Rows are points. Each table stands for the endless flat space through its points: a line for two points, a plane for three, and so on. Write the one point that lies in both, or say that there is none.

First (2 x 3):
[[ 1.46 -1.21 -0.95]
 [ 0.98 -0.94 -0.05]]
Second (2 x 3):
[[ 0.67 -0.34 -1.73]
 [ 1.09 -0.86 -1.01]]
They share: [ 1.30 -1.12 -0.65]

First, 3 rows:
[[ 0.67 -0.81 -0.13 -0.48]
 [ 0.51  0.23 -0.13 -0.82]
 [ 1.59 -1.62  0.64 -0.78]]
Second (2 x 4):
[[ 1.01 -0.48 -0.07 -0.78]
 [ 1.07 -1.44  0.80 -0.66]]
They share: [ 1.03 -0.80  0.22 -0.74]

First, 2 rows:
[[ 0.65 -1.00  0.57  1.31 -0.05  0.31]
 [ 1.49 -0.32  1.21  0.03  0.99  1.03]]
Second:
[[ 0.56 -0.97  1.41  0.53  0.27  0.42]
 [ 1.26 -0.83  0.77  0.27  0.81  1.04]]
They share: no point

First (3 x 8):
[[-0.48  0.45 -0.59 -0.83  0.35  0.73  0.34  0.14]
 [ 0.45  0.28 -0.63 -1.03  1.84  1.64  1.57  0.68]
 [-0.78 -0.67 -1.69 -2.55 -0.21 -0.21  1.54 -1.12]]
Second, 3 rows:
[[-0.49  0.50 -0.89 -1.71  0.49  1.46  0.41 -0.30]
 [-0.55  0.33 -0.85 -1.59  0.48  1.03  0.73 -0.26]
 [-0.43 -0.59 -0.41 -0.63  0.38 -0.21  1.39  0.44]]
They share: no point

First, 7 rows:
[[-2.39  0.90 -0.16  3.22 -0.13  0.91  1.16 -1.22 -0.44]
 [-1.28  1.06 -1.89 -0.43 -0.34  0.30 -0.75  2.58 -1.28]
 [-0.27  0.48 -0.35  1.14 -1.47  1.20 -2.48  0.29 -0.83]
 [ 0.50  0.16  0.71  1.70 -1.68  1.02 -2.28 -0.42 -0.36]
 [-1.23  1.65 -1.33  1.11 -0.55 -0.83  1.33  0.75 -0.49]
 [ 0.18 -0.36 -0.18  0.96 -1.80  0.47 -2.43  0.13 -0.79]
 [ 0.79 -0.29  0.82  0.66 -1.70  1.06 -2.63  0.98 -0.10]]
Second, 3 rows:
[[-0.12  1.44  0.19  1.81 -0.47  0.42 -2.46  0.69 -0.86]
 [-0.79  1.39 -1.03  0.44 -1.86  0.59 -0.44  0.99 -2.04]
 [-0.78  0.02 -0.13  0.59 -0.69  0.04  0.14 -0.31  0.18]]
They share: no point

First (6 x 9):
[[ 0.51 -0.76 -0.38  0.51 -1.33 -0.10 -0.95  0.06  1.13]
 [-0.27 -1.89 -0.70  0.67  0.41  1.93 -0.89 -0.82  0.94]
 [-1.66  0.78 -0.44  2.60 -0.85  1.14 -0.28 -0.23 -1.57]
 [-1.02 -0.43 -0.04  1.67 -0.74  2.09  0.96  0.93 -0.42]
 [ 0.74 -0.11 -1.22  1.04  0.27 -0.57 -3.42 -2.12  1.32]
 [ 0.19  1.75 -0.98  0.74 -1.14 -0.43 -2.35 -0.34  0.92]]
Second, 2 rows:
[[-0.06 -0.11 -0.60  1.47 -0.54  0.75 -0.94 -0.15 -0.26]
 [-0.72 -0.02 -0.78  0.78 -0.39  1.35 -1.15 -0.45  0.73]]
They share: [-0.50 -0.05 -0.72  1.01 -0.44  1.15 -1.08 -0.35  0.40]

First:
[[-0.03 -0.20  1.15  0.55 -0.17  0.66  0.24  0.52 -1.51  0.88 -1.14]
 [ 0.30 -0.55  1.27  0.49 -0.32  0.74  0.51  0.19 -1.62  0.65 -1.02]]
Second:
[[-0.34  0.30  0.79  0.35 -0.24  0.62 -0.21  1.13 -1.11  0.88 -1.13]
 [-0.38  0.00  1.27  0.87  0.20  0.54  0.15  0.57 -1.69  1.34 -1.39]]
They share: [-0.36  0.15  1.03  0.61 -0.02  0.58 -0.03  0.85 -1.40  1.11 -1.26]

First:
[[ 0.60  0.96  0.96 -1.50 -2.44 -0.73 -2.35 -0.60 -0.95 -1.68  1.28  1.59]
 [ 1.55  1.84  1.37 -0.85  0.88 -1.78 -2.55 -1.63  0.16 -1.86  1.81  2.59]
 [ 0.96 -0.15 -1.07 -2.40  2.83 -1.94 -2.50 -1.00 -0.78 -0.02  1.83  0.99]
 [ 2.05  0.59  1.62 -0.89 -0.51 -2.07 -1.48 -1.09 -0.71 -2.04  1.52  1.11]
 [ 0.41 -1.70 -1.21 -1.76 -0.73 -0.04 -0.55  0.25 -2.16  0.04  0.00 -0.75]
 [ 0.41 -0.61  1.17 -1.00 -3.86 -0.50 -0.56 -0.77 -0.92 -1.61  1.07 -0.02]
 [ 0.66  0.51  0.06 -0.95  0.25 -0.31 -1.49 -0.71 -0.61 -0.95  0.26  1.33]]
Second:
[[ 0.55  1.23  0.57 -1.12  0.27 -1.71 -1.67 -1.67 -1.99 -2.40  1.19  1.20]
 [ 1.99 -0.79  0.21 -1.00  0.19  0.32 -2.23 -0.85  0.29 -0.20 -1.19  1.48]
 [ 1.28 -0.35 -0.23 -1.03  0.50 -0.43 -2.28 -0.73 -0.36  0.16 -1.00  1.92]
 [ 0.00  1.35  0.68 -0.55 -0.15 -1.81 -0.32 -0.04 -1.49 -0.98  1.44  2.69]
 [ 1.00  0.57  0.91 -1.09  0.46 -1.13 -1.68 -1.45 -1.04 -1.30  0.30  2.20]
 [ 0.85  0.86  0.34 -0.53 -0.97 -0.81 -0.51 -0.10 -1.21 -2.27  1.59  0.22]]
They share: [ 1.07  0.19  0.33 -0.99 -0.08 -0.74 -1.27 -0.64 -0.90 -1.13  0.48  0.93]

First (2 x 14):
[[ 1.03 -1.40  0.24 -0.81  0.90  1.53 -0.37 -1.54 -0.11  0.16 -1.15 -0.34
  -1.24  1.06]
 [-0.09 -0.36  1.16 -1.41  0.34  0.09 -1.09 -0.34 -0.07  1.08 -0.39 -0.14
  -0.40  0.78]]
Second:
[[ 0.56 -0.80  1.00  1.77 -0.92  3.10 -1.40 -0.42  0.63  0.30 -1.19 -2.37
   0.97  1.09]
 [ 1.59 -1.38  0.66  0.52  0.47  2.33 -0.80 -0.63  0.20  0.65 -1.23 -1.54
  -0.37  1.79]
 [ 0.01 -0.44 -0.24 -1.96  1.35 -0.09  0.50 -1.11  0.64  0.31  0.81  0.00
  -2.29  0.47]
 [ 1.32 -1.70  0.50 -0.89  1.38  1.26 -0.30 -1.24 -0.27  0.54 -1.07 -0.33
  -1.39  1.25]]
They share: no point

First (3 x 18):
[[ 0.94 -1.10  0.26 -0.48 -1.37  0.51  0.46 -2.74  1.77 -0.02 -1.51 -0.52
   0.54  0.23 -0.43 -1.23 -0.04  1.30]
 [-0.07 -0.92  1.84 -0.45 -1.37  1.51  1.60 -1.12  0.98 -0.40  0.06 -0.21
  -1.22 -0.53 -0.20 -0.40  0.40  1.19]
 [ 1.35 -1.19  0.63 -0.06 -1.19  0.44  0.67 -2.11  1.00  0.30 -1.07 -0.80
  -0.01  0.06  0.12 -0.47 -0.51  1.35]]
Second:
[[ 0.84 -1.50  1.26  0.17 -0.91  0.54  1.36 -1.96  0.13  0.36  0.19 -0.56
  -0.74 -0.41  0.79  0.46 -0.60  1.10]
 [ 0.22 -2.18  1.22  0.33 -0.47  0.12  1.84 -3.16 -0.57  0.52  1.37 -0.10
  -0.66 -0.73  1.61  1.26 -0.76  0.64]
 [ 1.30 -0.92  1.55 -0.63 -1.82  1.38  1.18 -0.31  1.20  0.73 -1.12 -1.48
   0.09  0.62 -0.37 -0.57 -0.88  1.12]]
They share: [ 1.15 -1.16  1.28  0.09 -1.13  0.75  1.12 -1.36  0.48  0.28 -0.40 -0.79
 -0.78 -0.25  0.38  0.06 -0.52  1.33]

First (6 x 20):
[[ 0.91 -1.39 -3.27 -0.98  0.55 -0.22 -0.61  0.10 -1.04  1.12 -1.49 -0.41
  -0.56 -1.57  1.01 -0.87  0.37  0.84  0.98  1.09]
 [ 0.80 -1.57 -1.13 -0.33 -1.35  1.13  0.30  0.95 -0.97  0.09 -1.49  0.28
  -0.03  1.05  1.48  0.82  0.67 -0.16  0.34 -0.72]
 [ 0.29 -2.17 -0.73 -1.23  0.47  1.63  2.84  1.45 -2.11 -0.30 -1.52 -0.33
   0.45 -0.06  1.02  2.36  0.89  0.81  0.23 -0.77]
 [-1.49 -0.39  1.49 -0.38 -0.31  0.86  1.87  0.56  0.08 -0.20 -1.59  0.73
   0.46  0.03  1.19  2.67  2.61 -0.20  1.16 -0.83]
 [ 1.91 -2.21 -3.09 -0.84 -0.80  0.80 -0.07  0.95 -1.52  0.62 -0.94 -0.62
  -0.39  0.35  1.70 -0.02 -0.13  0.08 -0.41  0.55]
 [-0.78 -1.94  0.56 -0.64  0.32  0.84  2.25 -0.84  0.35 -1.15 -3.19 -0.52
  -1.00  0.21  0.22  1.93  2.68  1.82  1.04 -1.94]]
Second, 2 rows:
[[-0.09 -1.40 -1.45 -1.34 -0.82  0.56  0.43  0.80 -1.73  0.34 -1.58  0.44
   0.60 -0.05  0.78  1.17  0.92 -0.05  1.20  0.71]
 [-0.19 -1.51 -1.71 -1.57 -1.10  0.45  0.07  0.67 -1.94  0.21 -1.60  0.54
   0.67  0.16  0.44  1.31  0.87 -0.17  1.33  1.00]]
They share: no point

First:
[[-0.01  0.94 -2.43 -2.52 -0.87  2.22  0.44  1.65  1.31 -0.74 -1.48  0.83
   0.40 -1.58 -0.52 -1.90 -0.74 -0.45  0.63 -1.12 -0.61  0.46 -0.52  2.70]
 [ 0.87  2.33 -2.34 -0.94 -1.76  1.08 -1.84  0.38  1.27  0.29 -0.24 -1.22
   2.68  0.96 -2.37 -2.23 -0.22 -0.34  1.62 -2.40  0.25  2.35 -1.23  1.20]
 [ 2.95  2.17 -0.62  0.62 -2.40 -0.56 -2.44 -1.10  1.59 -1.03  0.04 -1.82
   0.40 -0.76 -1.77  0.25 -1.22 -0.10 -0.30 -1.96 -0.35  1.71 -0.83 -0.64]
 [ 0.17  0.93 -2.29 -2.35 -1.48  3.08  0.59  1.83  1.43  0.08 -0.88  0.19
   0.55 -0.95  0.33 -2.49  0.15 -0.88  0.48 -1.55 -0.41  0.74 -0.37  3.10]
 [ 0.35  1.77 -2.60 -1.96 -1.12  1.60 -0.78  1.24  1.43 -0.65 -1.16  0.12
   0.94 -1.06 -1.41 -1.95 -0.88 -0.22  0.62 -1.70 -0.47  1.21 -0.71  2.12]]
Second, 4 rows:
[[-0.24  2.70 -3.29 -1.31 -2.67  0.95 -0.48  1.30  1.57 -2.32  0.38 -0.96
   0.69 -0.30 -0.14 -1.03  0.10 -0.40  0.67 -0.71 -0.30  1.27 -0.60  1.04]
 [ 1.24  0.78 -1.23 -1.11 -1.19  0.69  0.66  0.38  0.87 -1.42 -1.24  0.14
   1.17 -1.44 -1.16 -0.63 -0.70 -0.30  1.37 -1.39 -0.38  0.19 -1.20  1.58]
 [ 0.42  0.92 -1.23 -2.13 -1.20  0.72 -1.90 -0.44  0.95 -0.72 -0.82  0.62
   0.08  0.66 -1.86 -0.29 -1.69 -0.77  0.19  0.62  0.21  1.13 -0.86 -0.05]
 [ 1.46  0.00  0.21 -2.21 -0.32  0.60 -0.58 -0.80  0.07 -1.12 -2.22  1.54
   0.64 -0.50 -2.54 -0.13 -1.85 -0.85  0.47 -0.46  0.25 -0.23 -1.90  1.39]]
They share: [ 1.06  0.70 -1.25 -1.25 -1.16  0.68 -0.02  0.14  1.01 -0.98 -1.06  0.18
  0.88 -0.90 -1.30 -0.53 -1.01 -0.35  1.19 -0.80 -0.29  0.57 -0.94  0.93]

First, 4 rows:
[[ 0.30 -1.14 -0.21  0.82 -0.32  0.87 -1.01 -0.82 -0.26  1.22  1.23  1.35
  -0.20 -0.97 -0.16 -0.71 -0.21 -0.73  0.14  1.50  2.08 -0.48  1.20  2.90]
 [ 0.43  0.42  0.14 -0.38  1.41  1.03 -0.63 -0.55 -0.47  0.85 -0.05  0.14
   1.39  0.17 -0.11 -1.48 -1.13 -3.11  2.02  1.36  0.13 -1.69  0.03  1.09]
 [ 0.61 -0.12  1.14 -0.43  1.49  0.64  0.00 -1.63 -0.83  1.73 -0.38 -0.67
   1.33  0.21 -0.01 -1.75  0.95 -1.19  0.65  0.42  1.28  0.30  0.61  1.03]
 [ 0.17 -1.38  1.16  0.62  0.67  0.35  0.05 -1.93 -0.41  1.99  0.47  0.28
   0.49 -0.63 -0.47 -1.14  1.95  0.93 -0.98  0.28  2.87  1.37  1.81  1.95]]
Second (5 x 24):
[[-0.29 -1.45  1.13 -0.87  1.32  0.42 -0.71 -0.63 -0.94  0.87 -0.13 -0.11
   1.60  0.55 -0.58 -1.27  0.73 -0.55  1.46  0.90  1.56  0.83  0.84  0.19]
 [-0.44 -0.08  0.28  0.97  2.35 -0.13 -0.80 -0.35 -0.30  3.23  1.11  1.32
   1.89  1.34 -2.42 -1.11  0.65 -3.17 -1.37  1.08  1.27 -0.92 -0.02  0.99]
 [-0.71 -1.34  0.93  1.79  1.56  1.25  0.66  0.08 -1.06  2.59  0.36  1.26
   1.70  1.08 -0.73 -0.60 -0.05 -2.46 -0.57  0.47  0.24 -1.94  0.28  1.98]
 [-0.32 -0.07  0.28  0.91  1.69  0.68 -0.13 -1.02  0.10  2.23  0.56  0.75
   1.17  0.43 -1.41 -0.90  0.33 -2.38 -0.46  1.05  0.95 -1.13  0.72  1.52]
 [-0.01  0.63 -0.18  0.72  0.95  1.50  0.49 -2.40  1.24  0.91  0.09 -0.06
  -0.11 -0.99 -0.40 -0.57 -0.13 -1.56  0.52  1.24  0.76 -1.39  1.92  2.28]]
They share: no point

First:
[[ 0.69  0.66 -2.04 -1.53 -0.02 -0.54  0.51 -1.05  0.24 -0.42  0.31 -0.35
  -0.10  1.46  0.61 -1.29 -0.33  1.76 -0.47  0.48  0.20  1.44  1.50 -1.63]
 [ 0.97  1.34 -0.88 -0.61  1.06  0.66 -0.41 -0.61 -0.72 -0.46  1.15 -0.03
  -0.94  1.18 -0.67 -0.77 -0.17  2.52  0.45  1.52 -1.04  0.40  1.38 -1.35]
 [ 1.19  0.96 -0.22 -0.57  1.18  1.12 -0.55 -0.91 -1.30 -0.50  0.65  0.21
  -0.98  0.76 -0.81 -0.61  0.23  1.96 -0.09  1.54 -0.58  0.26  1.34 -0.99]]
Second:
[[ 0.15  1.71 -1.26 -1.43  0.59  1.42  0.25 -1.35 -1.54 -0.83 -0.46  0.28
  -1.51  0.62 -1.29 -0.61  1.44 -0.61  0.16  2.26  1.49  0.33  1.73  0.03]
 [ 1.71  0.27 -0.21 -0.31  0.85  0.22 -0.07 -1.09 -1.37 -1.13  0.07  0.73
   0.18  0.01  0.06 -0.47 -0.59  2.42 -1.56  0.47 -0.26  0.57  0.79 -1.69]
 [ 1.41 -0.40 -0.63 -1.75  1.33  0.67 -0.44 -0.66 -1.08  0.10  0.08  0.39
  -0.42  0.65  0.25 -1.45  1.09  1.60 -0.38  0.82  0.16  0.76  1.73 -1.09]
 [-0.03  0.08 -1.35 -1.03  0.62 -1.05 -2.09 -1.94 -2.00  0.48  0.80  0.47
  -1.38  0.89 -1.10 -0.81  0.02  1.78 -1.32  0.44 -0.86  0.78  2.52 -0.97]
 [ 2.24 -0.30  0.88 -1.21  0.23  2.08  0.62 -1.47  0.57  0.05 -0.20 -1.36
  -0.21  1.92  0.97 -1.19  0.29  1.41 -0.78  0.87  0.38  1.42  0.95 -0.87]]
They share: [ 1.16  0.43 -0.47 -1.01  0.70  0.75 -0.16 -1.28 -1.11 -0.50 -0.02  0.17
 -0.58  0.69 -0.24 -0.79  0.35  1.30 -0.82  1.03  0.27  0.71  1.38 -0.95]

First (5 x 24):
[[ 0.65 -0.66 -1.85 -1.83  1.40 -0.71 -0.09 -1.65 -0.15 -0.01 -0.44 -1.34
  -0.97 -1.97 -0.62  1.38  0.79  0.06 -1.17 -0.49 -0.61  0.51 -0.87 -1.24]
 [-0.13  0.87 -1.20 -2.03  0.20 -1.30 -0.40 -3.79 -0.17  1.68 -1.10 -0.12
   0.38 -0.15  0.67  1.17  1.58 -0.44 -0.96  0.82 -1.29 -1.09  1.51 -0.81]
 [ 2.33  0.65 -0.90 -1.24 -0.20 -2.81  0.12 -0.94 -1.85 -1.81  0.33 -3.14
  -0.69 -0.63 -0.44  0.26 -1.33  1.46  0.20  0.55 -0.33  0.43  1.02 -1.96]
 [ 0.38  2.00 -0.07  0.87 -0.26 -1.18 -1.54 -0.32 -2.71 -0.78 -2.28 -0.57
  -0.75  0.02 -1.40 -1.45 -0.87 -0.21  0.23  1.44  0.37  0.93  2.14  0.09]
 [ 0.11 -0.29 -1.80 -1.35  1.32  0.06 -0.32 -1.35 -0.25  0.40 -1.22 -0.52
  -0.86 -2.15 -0.97  0.85  0.94 -0.56 -1.16 -0.18 -0.61  0.99 -0.73 -0.69]]
Second (7 x 24):
[[ 0.43  2.24 -0.36 -2.58  0.19 -1.12 -1.63  0.33 -2.02  0.40 -2.57 -2.27
  -0.80  1.80  0.14  0.97 -0.86  0.80 -1.58  1.79 -0.50  0.53  2.18 -0.51]
 [ 1.75  2.15 -1.39 -0.17  0.26 -1.46 -1.14 -2.47 -0.78 -1.19 -1.77 -1.49
  -2.00 -1.63 -2.37  0.72  0.61  0.24  0.58 -0.21 -0.47  0.56  1.48 -0.32]
 [ 1.40  1.89 -1.38  0.18  0.46 -1.25 -0.85 -3.03 -0.95 -1.40 -0.94 -1.78
  -2.29 -2.18 -2.77  0.90  0.99  0.05  0.94 -0.08 -0.68  0.94  0.86 -0.05]
 [ 0.86  0.66 -0.87 -2.47  1.08  0.99 -0.76 -0.08 -3.05  1.16 -1.08 -1.16
  -2.20  0.44  0.15  2.10 -0.83 -0.27 -1.93  2.80 -1.33 -0.18  0.72  0.26]
 [ 1.18  1.73 -0.95 -1.20  0.67 -1.46 -0.53 -0.72 -0.50  0.12 -2.93 -0.58
  -0.35  0.09 -0.42 -0.25  0.51  0.48 -1.86  0.16 -0.24  0.60  1.70 -0.29]
 [ 0.59  0.95 -1.53 -0.18  2.02 -1.52 -0.28 -3.04 -2.02 -1.10 -0.27 -2.62
  -1.69 -2.53 -2.64  0.72  2.18 -1.61  0.27  0.45 -0.48  2.28 -0.67  1.49]
 [ 1.47  0.95 -1.48 -0.79  0.42 -3.13 -1.86 -0.85 -0.97 -0.90 -2.88 -1.23
   0.33 -0.85 -0.89 -0.86 -0.16 -0.55  0.05 -0.97  1.15  0.25  1.60 -1.18]]
They share: [ 0.59  0.60 -0.99 -0.71  0.56 -1.15 -0.73 -1.27 -1.31 -0.33 -1.16 -1.08
 -0.79 -0.87 -0.80  0.18  0.05  0.04 -0.51  0.43 -0.21  0.47  0.67 -0.72]

First, 5 rows:
[[-2.77  0.75 -2.40  2.16  0.95  2.85 -1.44  0.87 -0.45 -0.49  0.57  1.06
  -0.56  1.30 -2.61 -0.27  1.97 -0.76 -0.13 -3.06 -3.34 -0.50  0.10  0.10]
 [-1.57  1.81 -0.06  0.08 -0.46  2.01 -0.96 -0.13  0.95 -0.52  0.04  0.96
   0.47  0.20 -1.88 -1.42  1.61 -0.59  1.94 -1.46 -2.48  1.96 -0.42 -0.15]
 [-1.79  0.75 -2.54  2.14  1.27  2.07 -0.74  0.47 -0.71 -1.07  0.21  0.38
  -0.72  1.54 -2.09 -0.23  1.19 -1.32 -0.07 -2.22 -2.38 -0.60  0.46 -0.46]
 [-0.92  1.09 -1.49  1.67  0.86  1.02  1.45 -0.57  0.08 -0.57  0.44  0.58
   0.21  1.54 -1.04 -0.30 -0.96 -1.39  0.63 -0.34 -0.06  0.43 -0.32 -2.09]
 [-1.48  1.09 -0.06  0.05  1.37  1.47  0.66  0.11 -0.61 -0.64 -0.02  1.95
  -0.37  0.53 -0.83 -0.97  0.83 -0.95  1.70 -1.16 -1.16  1.00 -0.66 -2.04]]
Second (7 x 24):
[[-0.39  0.06 -2.06 -0.22 -1.08  1.28  1.80  1.48 -1.71 -1.84 -0.39 -0.01
  -2.21  1.20 -1.02 -1.91  1.52 -2.40  1.27 -1.11 -1.61 -0.59  2.42 -0.97]
 [-1.86  0.87 -0.10  2.93  2.21  2.18 -1.36 -2.10  0.58 -0.59 -0.59 -0.03
   1.23  2.63 -1.94 -0.47  0.14 -0.43 -0.67 -0.10 -0.80  3.06 -2.62 -0.90]
 [-0.54  2.32 -1.25  0.58  0.28  1.04  1.00  1.16 -0.59 -1.68  0.28  0.80
  -2.84  0.51 -0.64 -1.80  0.47 -1.81  1.20 -0.99 -1.68 -0.35  1.28 -2.17]
 [-2.29  0.92 -1.74  1.88  1.07  2.29 -0.52 -1.07 -0.54  1.04  0.69  1.26
  -0.85  1.11 -0.81 -1.17  2.65 -1.21 -0.99 -1.21 -2.29  1.20 -0.30 -2.61]
 [-1.70  1.70 -0.41  2.70  1.81  2.31 -0.43 -1.25  0.04  0.31 -0.04  0.73
  -0.68  1.53 -0.86 -1.75  0.34 -0.45 -0.82 -0.58 -1.36  1.84 -1.42 -2.16]
 [-1.55  0.11 -1.51  0.25  0.50  0.43  0.25  0.47 -1.49 -1.82 -1.66  0.59
   1.50  1.20 -0.42  0.95  1.26 -2.04  2.28 -1.17 -0.53  0.39  0.18 -0.55]
 [-2.10  1.98 -2.07 -0.34  0.90 -0.72 -0.36  0.92 -0.97 -2.74 -0.80  2.04
   1.12  0.53 -0.14  2.82  2.01 -2.37  3.14 -1.33 -1.26  0.21  0.26 -1.57]]
They share: no point

First (5 x 24):
[[-1.06 -1.62 -0.19  0.54  0.89 -0.25  1.70  1.87 -0.55 -1.09 -1.28  3.73
   1.52 -0.70 -0.38 -0.52 -0.76 -0.75 -0.78 -1.28 -0.22  0.07  0.46 -1.24]
 [ 0.51  0.02 -2.13 -0.97  1.70 -1.85 -0.08 -0.25  0.57 -1.16 -1.73  1.63
  -0.44 -1.68 -0.67 -0.12  0.13 -2.26  0.26 -2.28 -0.07  1.08  0.85  0.21]
 [ 0.16 -1.34 -2.27  1.49  1.05 -1.28  2.01  0.95  0.81 -1.54 -0.93  0.95
   0.04 -0.34 -0.33 -1.44 -1.79  0.17 -0.81  0.45  0.36 -1.19  1.05  0.36]
 [ 0.79 -0.24 -2.97  0.27  1.57 -2.24  0.95  0.05  0.94 -1.83 -1.34  0.70
  -0.55 -1.31 -0.51 -1.05 -0.85 -0.96 -0.12 -0.58  0.49 -0.09  1.28  0.88]
 [ 0.22 -1.36 -2.05  0.99  1.03 -0.87  1.30  0.39  1.11 -0.67 -1.02  0.56
  -0.52 -0.07 -0.42 -0.92 -1.57 -0.51 -0.62 -0.33 -0.14 -0.93  0.71  0.15]]
Second (2 x 24):
[[-0.94 -1.34 -1.49  0.75  0.78 -0.26  1.07  0.45  0.94 -0.66 -0.57  1.69
  -0.31  0.68 -0.94 -1.29 -0.93 -1.03 -0.60 -1.43 -0.12 -1.14  1.36 -0.32]
 [-0.58 -1.22 -1.45  0.76  0.68 -0.48  1.24  0.65  0.73 -0.52 -0.72  1.53
  -0.45  0.40 -0.60 -1.07 -1.09 -1.00 -0.36 -1.26 -0.13 -0.80  1.14 -0.44]]
They share: [-0.22 -1.10 -1.41  0.77  0.58 -0.70  1.41  0.85  0.52 -0.38 -0.87  1.37
 -0.59  0.12 -0.26 -0.85 -1.25 -0.97 -0.12 -1.09 -0.14 -0.46  0.92 -0.56]
